Each wall is flat, endless, passes through zero and stands at right angles to its row. A trip goes straight from one point to another. List the walls that it crosses, first one first.

Walls:
(1): [ 0.36 -0.13]
(2): [ 0.27 -0.20]
(3): [ 0.33 -0.37]
(4): [-0.50 -0.28]
(5): [-0.38  0.19]
Trips:
[-0.16  0.90] to [-0.06 -0.33] -> 4, 3, 2, 5, 1
[-0.55 -0.06] to [-0.58 -0.34] -> none
[-0.26  0.17] to [-0.11  0.46] -> 4
[-0.05  0.44] to [ 0.21 -0.12] -> 1, 5, 2, 3

Walls:
(1): [ 0.42 -0.15  0.28 -0.25  0.26 -0.47 -0.38  0.06  0.55  0.64 -0.40]
(2): [-0.20  0.39  0.23 -0.42 -0.04  0.20 -0.47 -0.29  0.38  0.25 -0.02]
(3): [ 0.43 -0.28  0.33  0.19 -0.31  0.05 -0.22  0.36 -0.31  0.32 -0.04]
(4): [ 0.39 -0.38 -0.01 -0.57 -0.01 -0.25  0.14 -0.12 -0.12 -0.06  0.27]
(5): [-0.39  0.51  0.15  0.16 -0.19 -0.48 -0.16  0.08 -0.12 -0.11 -0.10]
(6): [-0.17 -0.91 -0.01 -0.23  0.43  0.28  0.72 -0.02 -0.51 -0.17 -0.05]
Trips:
[-0.36 -0.45  0.03  0.05 -0.20  0.56  0.21  0.74  0.05 -0.14 -0.67] to [-0.54 -0.62  0.37  0.30  0.15  0.41 -0.13 -0.37 -0.28 -0.35 -0.47] -> 3
[ 0.31  0.14 -0.35 -0.44  0.23  0.24 -0.24 -0.05 -0.19 -0.01 -0.06] to [ 0.39  0.41  0.25 -0.16 -0.53  0.08 -0.11 -0.37  0.02 -0.04  0.05] -> 6, 3, 5
[-0.44  0.07  0.30 -0.16 -0.46  0.05  0.50  0.13  0.55  0.29 -0.21] to [-0.11 -0.28  0.14 -0.38  0.63 -0.39  0.14  0.23  0.05  0.11  0.54] -> 6, 4, 5, 2
[ 0.11 -0.20 -0.59  0.31 -0.22 -0.20  0.77  0.30  0.06  0.38  0.14] to [ 0.14 -0.36  0.07  0.02 -0.23  0.87 -0.35  0.54 -0.02 -0.69  0.45] -> none
[ 0.56  0.08 -0.47  0.05 -0.25 -0.23 -0.48  0.46 -0.20 -0.10 -0.06] to [-0.51 -0.18 -0.22 -0.11  0.19  0.29 -0.15  0.12 -0.72 -0.05  0.24] -> 1, 6, 5, 4, 3
[ 0.12 -0.13 -0.23 -0.04 -0.19 -0.38 -0.44  0.18  0.51 -0.09 -0.01] to [-0.21 -0.23  0.18  0.18 -0.49  0.01 -0.48 -0.01 -0.22 -0.26 -0.13] -> 4, 1

Walls:
(1): [ 0.31  0.65  1.06  0.36  0.04 -0.49 -0.34 -0.31 -0.01 -0.20  0.12 -0.25
  0.11 -0.61  0.30 -0.82 -0.17  0.27 -0.53  0.10  0.41  0.23  0.23 -0.32
  0.06 -0.08 -0.26  0.73  0.64  0.23  0.02 -0.28 -0.15  0.63  0.32  0.02
 -0.50  0.60  0.15  0.19 -0.54 -0.31 -0.21 -0.48  0.00  0.21 -0.35 -0.03]
(2): [ 1.04 -0.64  0.32 -0.09  0.16  0.49 -0.92 -0.25 -0.30 -0.22 -0.51 -0.07
  0.30  0.04 -0.35 -0.39  0.52 -0.49  0.37 -0.31 -0.21  0.44 -0.12 -0.31
 -1.11 -0.64  0.02 -0.41  0.39 -0.19  0.03  0.25 -0.16  0.03  0.31  0.47
 -0.16  0.19 -0.01 -0.34  0.47  0.56 -0.20 -0.59  0.14  0.62  0.36 -0.44]
(3): [ 0.10  0.01 -0.42 -0.06 -0.93  0.31  0.19  0.30 -0.18 -0.21  0.32 -0.32
  0.08  0.17  0.91  0.07 -0.01  0.31  0.28 -0.15 -0.11  0.14 -0.55  0.73
 -0.25 -0.16  0.00  0.10  0.01 -0.34  0.00  0.24  0.02 -0.17 -0.14 -0.38
  0.02 -0.99 -0.07  0.27  0.00 -0.08  0.70  0.27  0.36 -0.09  0.38 -0.11]
(4): [ 0.48  0.45 -0.24 -0.10 -0.05 -0.23 -0.41  0.20 -0.04 -0.07 -0.74 -0.28
  0.58  0.03 -0.17 -0.06 -0.28  0.19  0.63 -0.02 -0.77 -0.57  0.56 -0.08
 -0.40  0.11 -0.38  0.05 -0.34 -0.32  0.01 -0.13  0.44  0.16  0.19 -0.07
  0.15  0.18  0.25  0.03 -0.24  0.55 -0.41  0.00  0.19  0.32 -0.22  0.14]
(5): [ 0.27  0.45 -0.08  0.21  0.23  0.38  0.09 -0.20 -0.01  0.35  0.00 -0.18
  0.01 -0.08 -0.04 -0.51 -0.05  0.37 -0.02  0.01  0.39  0.13 -0.05  0.35
 -0.16 -0.78  0.03 -0.22  0.29 -0.36 -0.26 -0.01 -0.21  0.11  0.19  0.10
 -0.77 -0.22 -0.37 -0.33  0.89 -0.37  0.21  0.33 -0.33 -0.44  0.55  0.50]
(6): [ 0.12 -0.24  0.25  0.07  0.43 -0.55 -0.08 -0.18  0.07  0.57 -0.07 -0.55
  0.39  0.71  0.05  0.02  0.14 -0.14 -0.22 -0.18  0.16 -0.60  0.15  0.11
  1.01  0.47 -0.05 -0.39 -0.36 -0.39 -0.43  0.02  0.37 -0.17 -0.60 -0.30
  0.07 -0.10 -0.30 -0.09  0.12 -0.70 -0.20  0.43  0.47  0.12  0.39  0.80]
(7): [ 0.46  0.13 -0.38  0.05  0.22  0.37 -0.37  0.20 -0.04 -0.50 -0.27  0.46
 -0.04 -0.59  0.67  0.19  0.00  0.17  0.12 -0.13 -0.03 -0.26  0.24 -0.24
 -0.02  0.18 -0.18 -0.53 -0.36  0.13 -0.65 -0.07  0.27  0.29  0.18 -0.32
 -0.03  0.25  0.88  0.08 -0.14 -0.09 -0.48 -0.03 -0.79  0.43 -0.65 -0.27]
(8): [ 0.13 -0.06  0.59 -0.26 -0.15  0.19 -0.60 -0.45 -0.28 -0.53 -0.18 -0.56
  0.39 -0.40 -0.60 -0.39 -0.21  0.27  0.16  0.37 -0.75  0.26  0.47  0.93
 -0.03 -0.26 -0.13  0.44  0.07  0.08  0.11 -0.12  0.27 -0.37 -0.17 -0.41
  0.07 -0.68 -0.22  0.15 -0.56 -0.16 -0.37  0.12  0.06  0.12 -0.40  0.67]
(9): [-0.53  0.23  0.21 -0.81  0.05  0.19 -0.87 -0.14 -0.76  0.01  0.44 -0.17
  0.15  0.61 -0.24  0.18 -0.33 -0.12  0.55 -0.05  0.16 -0.11  0.05  0.53
 -0.42 -0.49 -0.48  0.32  0.20 -0.06 -0.39  0.07 -0.22 -0.14  0.30 -0.08
  0.27  0.12  0.10  0.36 -0.93  0.12  0.34  0.21  0.48 -0.04 -0.11 -0.03]
(10): [ 0.41 -0.65  0.29 -0.26  0.42  0.31 -0.25 -0.26  0.12  0.58  0.02  0.14
  0.11  0.48  0.64 -0.23 -0.39 -0.15 -0.05  0.01 -0.37  0.18 -0.10 -0.12
 -0.36  0.32 -0.80 -0.43 -0.30 -0.02  0.44  0.14 -0.45  0.24  0.02  0.01
 -0.47  0.10  0.67 -0.14  0.48 -0.27 -0.11  0.10 -0.16 -0.07 -0.47 -0.38]
Trips:
[-0.27 -0.32 -0.16 -0.07 -0.78  0.03  0.04  1.02 -0.24 -0.06 -0.11  0.03
 -0.22  0.07 -0.14 -0.46  0.24  0.09  0.08 -0.18 -0.39 -0.03 -0.22  0.31
  0.05 -0.33  0.39 -0.14 -0.42  0.19  0.13  0.37 -0.10 -0.38 -0.18 -0.25
 -0.47 -0.32  0.10 -0.42  0.69  0.50  0.58 -0.53 -0.15 -0.09 -0.14  0.82] to [ 0.22 -0.65  0.26 -0.01  0.10  0.05  0.23 -0.01  0.36  0.28 -0.11  0.01
  0.34 -0.18  0.31 -0.60  0.19  0.28 -0.46  0.16 -0.19  0.01 -0.41  0.09
 -0.12 -0.50 -0.32 -0.34  0.27  0.06 -0.01 -0.21  0.29 -0.28  0.15 -0.12
  0.12 -0.35  0.07 -0.03  0.07 -0.17  0.04  0.18 -0.70  0.56 -0.19  0.44] -> 10, 7, 6, 1
[-0.17  0.00 -0.32  0.02  0.79 -0.13  0.67 -0.45  0.30 -0.25 -0.15  0.54
  0.32  0.28 -0.20  0.08 -0.81  0.07 -0.23  0.24  0.05 -0.24  0.12 -0.61
 -0.69 -0.35 -0.32  0.58 -0.09 -0.37  0.42  0.07 -0.03 -0.20 -0.48 -0.07
 -0.05  0.25 -0.15 -0.60  0.15 -0.15 -0.31  0.39  0.39  0.07 -0.47 -0.78] to [-0.30 -0.05  0.22  0.01  0.65  0.38  0.05 -0.14  0.02  0.27  0.76  0.46
 -0.03 -0.19  0.18  0.20  0.45  0.94  0.11 -0.12 -0.14  0.31  0.27 -0.25
  0.21 -0.28  0.04 -0.02  0.28 -0.05  0.46  0.27 -0.79 -0.01 -0.28 -0.26
  0.33  0.38 -0.28 -0.77 -0.27  0.70 -0.13 -0.39 -0.43 -0.52  0.27 -0.30] -> 4, 2, 1, 5
[-0.28  0.24  0.54 -0.06  0.12  0.06 -0.37  0.45  0.11  0.28 -0.04 -0.18
  0.05  0.35  0.38 -0.76  0.06  0.18  0.08  0.59  0.10 -0.15  0.02 -0.60
 -0.73 -0.35  0.78  0.19 -0.06 -0.37 -0.14  0.17 -0.34 -0.16 -0.21  0.19
  0.27  0.59  0.12 -0.33 -0.48  0.08  0.52 -0.01  0.68  0.74  0.15 -0.39] to [-0.11 -0.20  0.22 -0.06 -0.30  0.16  0.41  0.03  0.52 -0.35 -0.50  0.23
  0.35 -0.52  0.16 -0.16 -0.48  0.39  0.03  0.16 -0.21  0.43  0.22  0.28
  0.14  0.11  0.37  0.31  0.62 -0.47  0.30 -0.65  0.20  0.09 -0.20  0.41
 -0.28 -0.09  0.10  0.04 -0.03  0.40 -0.23  0.58  0.08 -0.27  0.07  0.54] -> 3, 8, 5, 9, 2

Walls:
(1): [-0.12 -0.03  0.00 -0.16  0.72 -0.05 -0.12  0.18 -0.19 -0.56 -0.64  0.41
  0.03  0.21 -0.13  0.22 -0.40  0.17 -0.22  0.06  0.11 -0.14  0.47  0.61
 -0.22  0.52 -0.06 -0.28 -0.12  0.27 -0.16 -0.43 -0.26  0.47  0.06  0.71
  0.25 -0.65 -0.06  0.41  0.16  0.35  0.85  0.11  0.04  0.24 -0.15  0.13]
(2): [-0.47 -0.08  0.70  0.31 -0.35 -0.14 -0.54 -0.52  0.58 -0.31  0.09  0.39
  0.46  0.64  0.44  0.15  0.08 -0.22  0.13 -0.25  0.01  0.42 -0.09 -0.17
  0.00 -0.33 -0.04  0.00 -0.08 -0.28 -0.13 -0.32 -0.29 -0.15 -0.41 -0.06
 -0.41 -0.16 -0.59 -0.49 -0.69 -0.32  0.32  0.47 -0.34  0.01  0.39  0.40]
(3): [-0.26  0.60  0.62  0.25  0.37  0.87  0.08  0.38 -0.92  0.29 -0.35  0.36
  0.24  0.08  0.10 -0.40  0.03 -0.22 -0.09  0.05 -0.31 -0.27 -0.24  0.11
 -0.47 -0.51 -0.52  0.41 -0.06 -0.13  0.15  0.24  0.00 -0.28  0.00  0.26
 -0.09  0.14  0.01 -0.26  0.42  0.04  0.02 -0.23  0.12  0.03  0.18  0.22]
(4): [-0.01  0.71  0.20 -0.26  0.24  0.18  0.40 -0.12 -0.16  0.03 -0.26 -0.09
  0.35 -0.72  0.15  0.10 -0.45 -0.09  0.52  0.17 -0.58  0.03  0.24  0.13
 -0.38 -0.10 -0.54  0.52 -0.27  0.43 -0.23 -0.42 -0.51 -0.04  0.03 -0.42
 -0.40 -0.33 -0.34 -0.19 -0.28 -0.12 -0.10 -0.26 -0.27 -0.14 -0.18  0.39]
(5): [-0.13  0.15  0.43 -0.42  0.31 -0.52 -0.03 -0.19 -0.18 -0.20  0.09  0.10
  0.16  0.00 -0.53  0.29  0.19  0.27  0.16 -0.27  0.79  0.29  0.03 -0.30
 -0.01 -0.12 -0.04  0.14  0.53 -0.06  0.20 -0.17  0.05  0.03 -0.13 -0.38
 -0.11  0.14 -0.11  0.14 -0.43  0.22  0.33  0.08 -0.21  0.47 -0.25  0.30]
(6): [ 0.48  0.01  0.16 -0.51  0.06 -0.35 -0.07  0.94 -0.40  0.02 -0.18  0.15
 -0.01 -0.12  0.39  0.13 -0.86 -0.04 -0.30 -0.14  0.18  0.13  0.14  0.35
 -0.41  0.14  0.25 -0.33 -0.58  0.02  0.04 -0.03 -0.25 -0.25 -0.39  0.11
 -0.71  0.08 -0.18 -0.46  0.10  0.28 -0.20  0.40 -0.38  0.62  0.24  0.01]
(7): [ 0.43 -0.56  0.00 -0.49 -0.14  0.13  0.06  0.01  0.59  0.14  0.43  0.38
  0.29  0.26  0.15  0.28 -0.36  0.86  1.07  0.19  0.10  0.36 -0.14  0.60
 -0.16  0.13 -0.13  0.55  0.03 -0.55 -0.11 -0.92  0.26  0.18  0.07  0.22
  0.54  0.19  0.32  0.22  0.02 -0.28  0.25 -0.26 -0.20  0.13  0.02  0.11]
(8): [ 0.13  0.34 -0.01 -0.40 -0.41 -0.39  0.10  0.34  0.07  0.18 -0.25 -0.15
  0.50  0.06 -0.06 -0.29 -0.13 -0.09 -0.67 -0.32 -0.40 -0.17  0.32  0.39
  0.44 -0.23  0.24  0.10  0.47  0.35 -1.21 -0.26  0.13  0.25  0.16 -0.28
 -0.04 -0.07 -0.52  0.29  0.36  0.18 -0.42  0.54  0.90 -0.22 -0.01 -0.76]
(9): [-0.49 -0.25  0.00 -0.47  0.64 -0.03 -0.19  0.46 -0.47 -0.02 -0.76 -0.15
  0.39 -0.18 -0.58  0.96 -0.08 -0.46  0.89  0.51 -0.34 -0.19 -0.24 -0.32
 -0.21  0.49  0.01 -0.13  0.38 -0.29 -0.44 -0.01 -0.58 -0.22 -0.37  0.11
  0.72  0.31  0.36 -0.66 -0.56  0.30 -0.18 -0.20 -0.17  0.73  0.25 -0.04]
(10): [-0.23 -0.11  0.18  0.43 -0.18 -0.64  0.22 -0.56 -0.02 -0.40 -1.18  0.12
 -0.26 -0.44 -0.51  0.48  0.08 -0.50  0.15 -0.19 -0.28  0.97  0.19  0.32
  0.05 -0.27 -0.22 -0.33 -0.11  0.00 -0.34  0.21  0.79  0.14  0.04 -0.02
  0.26 -0.37  0.11 -0.22  0.39  0.01  0.27  0.08  0.09  0.34 -0.03  0.30]
Trips:
[ 0.62 -0.08 -0.39  0.46  0.23  0.32  0.02  0.08  0.20  0.06 -0.03 -0.21
 -0.02  0.10  0.30 -0.34  0.29 -0.12 -0.37 -0.11  0.08  0.16  0.67 -0.20
 -0.43 -0.55 -0.43  0.49  0.32 -0.02 -0.14 -0.31  0.04 -0.05 -0.44  0.06
 -0.11  0.51 -0.44  0.15  0.81  0.21  0.34 -0.16 -0.15  0.54 -0.46  0.22] to [ 0.15  0.57 -0.10 -0.76  0.21 -0.56  0.71  0.25  0.01 -0.53 -0.34 -0.52
  0.08  0.25  0.17  0.01  0.65 -0.44  0.59 -0.32 -0.37 -0.16 -0.86 -0.40
  0.25  0.37  0.16  0.14  0.23  0.28  0.00  0.06 -0.38 -0.40 -0.16 -0.69
  0.59  0.28  0.40  0.19  0.18  0.39  0.10  0.00  0.04  0.61  0.29  0.21] -> 1, 7, 10, 9, 6, 3
[ 0.21  0.26  0.16 -0.26  0.52  0.07 -0.30 -0.36 -0.51  0.26  0.04  0.39
  0.29  0.45 -0.36  0.17 -0.24  0.16 -0.71 -0.18 -0.12  0.00  0.15 -0.07
  0.17 -0.16 -0.21 -0.08  0.03 -0.55  0.47  0.90 -0.12  0.34  0.49  0.23
 -0.13  0.27  0.74 -0.03 -0.52 -0.16  0.36 -0.36 -0.11  0.24 -0.68 -0.02] to [-0.35 -0.24  0.07 -0.39  0.05 -0.21 -0.31  0.60  0.22  0.42 -0.54  0.80
  0.19 -0.58 -0.71 -0.47  0.26  0.04  0.21 -0.14 -0.36 -0.32 -0.81 -0.66
 -0.23 -0.13 -0.15 -0.28  0.14 -0.08 -0.10  0.21  0.51  0.02  0.03 -0.53
 -0.20  0.60 -0.45  0.58  0.03 -0.50 -0.35  0.35  0.19 -0.26  0.01  0.18] -> 1, 8, 10
[ 0.13  0.37  0.57 -0.65  0.14 -0.34  0.30  0.87  0.00 -0.15 -0.73 -0.11
 -0.97 -0.22 -0.46 -0.16 -0.17  0.64 -0.31  0.20  0.14  0.04 -0.26  0.50
 -0.24 -0.11 -0.14  0.22  0.52  0.52 -0.03  0.03  0.24 -0.32 -0.67 -0.16
  0.26  0.58 -0.27 -0.24 -0.29 -0.12 -0.63 -0.59 -0.05 -0.55  0.07 -0.46] to [ 0.07  0.40  0.40 -0.11  0.54 -0.06 -0.05  0.19  0.26 -0.53 -0.19 -0.23
 -0.11  0.12  0.15 -0.62 -0.22  0.27  0.17 -0.44  0.67 -0.57 -0.58  0.01
  0.64  0.52 -0.21 -0.30  0.87  0.83  0.03 -0.28  0.11 -0.49 -0.06  0.70
 -0.60  0.27  0.80 -0.06 -0.02 -0.50  0.03  0.37  0.18 -0.08 -0.24 -0.41] -> 1, 4, 9, 3
[ 0.13  0.09 -0.04  0.32  0.62 -0.16  0.13 -0.16 -0.56 -0.35  0.22  0.12
 -0.68  0.39 -0.25 -0.36  0.37 -0.39  0.12  0.08 -0.45  0.09  0.27 -0.14
 -0.20  0.33 -0.25 -0.19  0.33  0.12 -0.21 -0.26  0.78 -0.63  0.31  0.16
 -0.31  0.34  0.77 -0.71 -0.39  0.26  0.22  0.00  0.03  0.37 -0.76  0.39] to [ 0.33  0.01  0.32  0.15 -0.24 -0.12  0.01  0.41  0.12  0.01 -0.08 -0.04
  0.30  0.02  0.00 -0.45  0.16 -0.52 -0.12  0.32  0.25 -1.08  0.55 -0.17
 -0.12  0.04 -0.10  0.07  0.71 -0.19 -0.54 -0.21  0.44 -0.03  0.24 -0.17
  0.17  0.12 -0.23 -0.61 -0.01  0.31 -0.09  0.43 -0.31  0.43 -0.19  0.31] -> 6, 1, 8, 10, 2

Walls:
(1): [-0.27 -0.11 -0.44 -0.91 -0.20  0.42  0.39 -0.56 -0.25 -0.18 -0.87 -0.46
 -0.23  0.32  0.57 -0.48 -0.28  0.09  0.36 -0.13 -0.02 -0.43  0.09  0.49
 -0.05 -0.23 -0.47 -0.20 -0.55  0.23  0.59  0.05 -0.37  0.23  0.21  0.33
  0.13  0.52 -0.09 -0.32 -0.35 -0.16 -0.47  0.67  0.00 -0.66 -0.43  0.54]
(2): [-0.43 -0.49  0.44 -0.48  0.23 -0.16  0.22 -0.04  0.01  0.22  0.07 -0.02
 -0.19  0.15  0.09 -0.24  0.11  0.25 -0.13 -0.33  0.15  0.14 -0.22 -0.50
  0.09  0.54 -0.01  0.21  0.03 -0.27  0.68  0.21  0.49  0.08  0.32  0.23
 -0.03 -0.43  0.34  0.28 -0.48  0.45  0.11 -0.23  0.14 -0.20  0.28 -0.19]
(3): [ 0.04 -0.08 -0.09 -0.37 -0.14 -0.09  0.42 -0.34  0.09 -0.03 -0.41  0.05
 -0.08 -0.15 -0.27  0.08 -0.18 -0.55  0.81 -0.61 -0.28 -0.09 -0.23 -0.75
  0.03  0.01 -0.10 -0.36 -0.09  0.01  0.32  0.31 -0.24 -0.65 -0.24  0.03
 -0.52 -0.30  0.50 -0.23  0.63 -0.62  0.02  0.14 -0.47  0.01  0.66  0.34]
(4): [-0.96  0.20  0.11  0.05 -0.25  0.22  0.11 -0.52 -0.26  0.45 -0.53  0.24
 -0.05  0.39  0.36  0.23 -0.09 -0.18 -0.42  0.11  0.29 -0.35 -0.37 -0.41
 -0.08  0.01  0.00 -0.34  0.17  0.02 -0.45  0.16  0.23  0.13 -0.42 -0.43
  0.15 -0.17  0.85  0.33  0.20 -0.21 -0.17 -0.53  0.69  0.08  0.09 -0.11]
(5): [-0.03  0.47 -0.06  0.07  0.47 -0.41  0.25 -0.53 -0.15  0.38 -0.35 -0.08
 -0.72 -0.28  0.19 -0.40 -0.34  0.31 -0.63  0.04  0.21 -0.12 -0.23  0.37
  0.27 -0.77  0.13 -0.47  0.31  0.42  0.13  0.39 -0.05  0.04 -0.49  0.10
  0.34 -0.04 -0.11  0.31  0.48 -0.23  0.04  0.06  0.05 -0.41 -0.10 -0.18]
(6): [ 0.12  0.01  0.87 -0.19  0.48  0.48 -0.12 -0.14 -0.06  0.27  0.36 -0.26
  0.27  0.18 -0.07 -0.29  0.10  0.10  0.08 -0.15  0.57  0.42  0.04  0.18
 -0.13 -0.04  0.21 -0.08 -0.02  0.13  0.00  0.26  0.29  0.56 -0.42  0.42
  0.07  0.14 -0.42 -0.35 -0.15  0.27  0.38  0.97 -0.14  0.05 -0.42  0.42]
(7): [-0.22  0.19  0.52 -0.20 -0.17  0.49 -0.58 -0.37 -0.50 -0.08  0.10  0.39
  0.30 -0.36 -0.15  0.24 -0.58 -0.11  0.00  0.00 -0.34 -0.21 -0.11  0.14
  0.09  0.42 -0.64 -0.16  0.13 -0.46  0.14 -0.30  0.63 -0.17  0.48 -0.16
 -0.17 -0.35 -0.03  0.29  0.59  0.16 -0.37 -0.06 -0.19 -0.74 -0.35  0.07]
(8): [ 0.26  0.87 -0.05 -0.22  0.57 -0.28 -0.22 -0.07 -0.29  0.38 -0.52  0.08
  0.35 -0.20 -0.74  0.06  0.53  0.22 -0.17 -0.18 -0.06 -0.58  0.22 -0.23
  0.38  0.12 -0.37 -0.54 -0.67 -0.20  0.72 -0.28 -0.68 -0.30 -0.05  0.69
 -0.71  0.16  0.36  0.06  0.44  0.72  0.04 -0.26 -0.25  0.18 -0.06  0.01]
(9): [-0.57 -0.86  0.84 -0.03 -0.44 -0.19 -0.26 -0.12  0.36 -0.03  0.60  0.48
  0.65 -0.06  0.15  0.02  0.19 -0.26 -0.17 -1.13 -0.44 -0.61  0.49 -0.89
 -0.02 -0.09  0.00  0.10  0.37  0.02  0.08 -0.14  0.36 -0.12 -0.34  0.11
 -0.42  0.24 -0.29 -0.13  0.26 -0.22 -0.21 -0.07 -0.35  0.68  0.49 -0.35]
(10): [ 0.04  0.00 -0.02 -0.11 -0.12  0.35 -0.17  0.35  0.06 -0.01 -0.76  0.56
  0.89 -0.14  0.30 -0.39  0.59 -0.31  0.40  0.39 -0.21 -0.96 -0.19  0.60
 -0.44 -0.27  0.59  0.12  0.04  0.55 -0.30 -0.08 -0.24 -0.08 -0.28  0.51
  0.24  0.87 -0.69  0.88 -0.14  0.25  0.07 -0.62  0.05  0.14 -0.24  0.29]
(11): [ 0.60  0.10  0.66  0.11  0.21  0.48  0.27  0.05 -0.19 -0.08  0.07 -0.36
 -0.02  0.26  0.01 -0.34  0.60 -0.22 -0.20 -0.05 -0.14  0.19  0.22 -0.55
 -0.31 -0.42  0.19  0.43  0.27 -0.10  0.19 -0.06  0.18 -0.32  0.03 -0.03
 -0.16 -0.64  0.43  0.17 -0.57 -0.11  0.39  0.14 -0.32  0.12 -0.02 -0.24]
Trips:
[ 0.30  0.05 -0.40  0.05 -0.05 -0.23 -0.17 -0.26 -0.20 -0.01  0.33  0.35
  0.40 -0.12 -0.20 -0.07 -0.11 -0.47  0.16 -0.61 -0.09  0.37 -0.61  0.42
  0.00  0.07  0.37  0.14 -0.75 -0.20 -0.14  0.67 -0.02  0.40  0.43 -0.46
 -0.13 -0.11  0.23 -0.60 -0.39 -0.30 -0.44  0.81  0.00  0.23 -0.87  0.19] to [ 0.16 -0.11 -0.82 -0.22  0.03  0.04  0.13 -0.06  0.39 -0.39 -0.09 -0.83
 -0.18  0.11 -0.03  0.06 -0.14  0.31 -0.34  0.05 -0.44  0.09  0.48 -0.16
 -0.29  0.27  0.30  0.19  0.28  0.13  0.18  0.10 -0.54  0.28 -0.27  0.14
 -0.17  0.33 -0.47 -0.34 -0.15  0.15  0.10  0.61  0.22  0.26  0.04 -0.08] -> 7, 3
[ 0.60 -0.18  0.24  0.11 -1.11  0.32 -0.46 -0.25  0.40  0.07  0.74  0.14
 -0.50 -0.02  0.44  0.71  0.19 -0.39 -0.18 -0.06 -0.25 -0.22 -0.07 -0.21
 -0.60 -0.33 -0.24  0.41  0.15 -0.02  0.49 -0.31  0.14 -0.60  0.27 -0.43
  0.22 -0.24 -0.31 -0.51  0.01  0.10 -0.09  0.30 -0.30  0.22  0.30  0.50] to [ 0.41 -0.57 -0.18 -0.23  0.27 -0.21  0.10  0.16  0.39 -0.05 -0.65 -0.14
  0.01  0.31 -0.33 -0.04  0.27 -0.02  0.15  0.31  0.63 -0.31  0.31  0.08
  0.49  0.49 -0.12  0.19  0.29 -0.17  0.05  0.51  0.04 -0.14  0.51 -0.40
  0.07  0.34 -0.12 -0.44  0.08  0.13  0.00  0.20  0.22  0.01  0.18 -0.38] -> 7, 2, 1, 11, 9, 3, 8
[ 0.18  0.46  0.02 -0.24  0.32 -0.65 -0.65 -0.18 -0.01 -0.12 -0.17  0.18
 -0.13  0.23  0.05 -0.80  0.12 -0.66  0.07  0.19 -0.35 -0.60  0.40  0.30
 -0.15 -0.03 -0.06  0.49  0.20 -0.48 -0.10 -0.18 -0.79  0.54  0.10  0.25
  0.50 -0.55 -0.33 -0.37  0.44 -0.07  0.00 -0.61  0.03 -0.34 -0.93 -0.03] to [-0.18  0.24  0.12 -0.05 -0.44 -0.22  0.84 -0.09  0.19  0.07  0.14 -0.02
  0.75  0.05  0.58  0.49 -0.47 -0.36  0.07  0.01 -0.13  0.07  0.09  0.89
  0.61  0.22  0.03  0.14  0.22 -0.08 -1.14 -0.62 -0.10 -0.28  0.79 -0.02
 -0.32 -0.23  0.56  0.10 -0.44  0.36  0.04 -0.71 -0.03  0.05  0.13  0.21] -> 5, 4, 1, 8
